Rows are points. The ring and each string are closed loops that go straight from each point to the next, and from the last back to the first. Before rounding, they use only three directions, however many columns there are. Count how often each string passes through the ring. Passing back the other way cancels.

Ring (8 x 3)
49, -35, -5
43, -27, -22
16, 5, -29
-13, 29, -17
-23, 39, 2
-15, 40, 13
18, 13, 17
36, -13, 11
String (18 x 3)
30, -28, -3
48, -47, 4
58, -32, 16
43, 2, 22
24, 6, 26
11, -6, 14
11, 8, 6
13, 25, 7
15, 17, 0
17, 4, 7
26, 12, 5
40, -4, 5
31, -4, -3
58, -27, -8
69, -60, -14
60, -42, -17
44, -11, -14
32, -8, -8
Times through: 0
String (25 x 3)
0, 19, 0
-11, 19, 8
-27, 38, 18
-36, 70, 24
-29, 56, 20
-24, 34, 15
-11, 13, 7
-2, 24, 0
-6, 40, -4
-30, 59, -7
-35, 44, -13
-22, 48, -22
-2, 36, -20
9, 15, -12
4, 1, -18
2, 9, -32
3, 24, -39
5, 28, -32
10, 24, -15
8, 19, -12
-6, 41, -20
-33, 52, -20
-42, 43, -8
-36, 55, -2
-11, 45, -1
Times through: 1

Ring (9 x 6)
11, 22, 15, 4, 19, 9
8, 1, 23, 12, 15, -6
6, -42, 34, 16, 1, -31
8, -62, 34, 11, -7, -40
6, -60, 23, -3, -15, -30
-4, -24, 2, -16, -15, 1
-13, 31, -18, -25, -6, 39
-8, 50, -18, -23, 4, 47
6, 45, -3, -11, 16, 33
String (20 x 6)
11, -30, 8, -18, -10, -7
-2, 0, 1, -13, -4, 12
-14, 23, -10, -15, -3, 30
-35, 79, -39, -30, -3, 77
-23, 95, -40, -34, 6, 84
7, 52, -12, -22, 13, 43
18, 4, 11, -9, 9, 5
4, 5, 8, -5, 5, 8
-4, 38, 1, -1, 14, 27
-3, 44, 8, 8, 21, 24
14, 9, 29, 18, 23, -7
23, -27, 40, 20, 17, -31
18, -29, 26, 3, 5, -21
15, -35, 28, 6, 3, -25
24, -85, 51, 20, -3, -63
11, -93, 46, 18, -12, -63
0, -80, 33, 9, -18, -46
-6, -48, 17, -1, -16, -20
-2, -68, 16, -10, -25, -28
6, -55, 10, -18, -21, -19
Times through: 2
String (27 x 6)
-15, 15, -8, -15, -6, 25
2, -6, 7, -8, -1, 4
10, -21, 7, -15, -6, -3
12, -21, 10, -13, -4, -5
-2, -2, 2, -12, -4, 10
-18, 20, -10, -14, -5, 29
-32, 53, -34, -30, -10, 61
-24, 43, -19, -18, -3, 46
-1, 11, 1, -10, 1, 16
10, 5, 6, -12, 5, 10
-8, 39, -8, -12, 6, 35
-10, 66, -14, -13, 14, 51
12, 59, -2, -10, 24, 38
21, 37, 10, -4, 24, 19
26, 2, 20, -2, 16, -3
11, 0, 14, -3, 8, 1
16, 5, 16, -1, 13, 2
23, 18, 17, 0, 21, 6
21, 42, 10, -2, 27, 21
6, 66, -3, -7, 25, 42
22, 63, -3, -15, 28, 40
21, 34, 1, -17, 17, 25
6, 4, 7, -8, 4, 9
12, 3, 6, -13, 4, 8
0, 34, -16, -29, 0, 38
8, 0, 1, -18, -1, 11
1, -1, 4, -11, -2, 9
Times through: 1
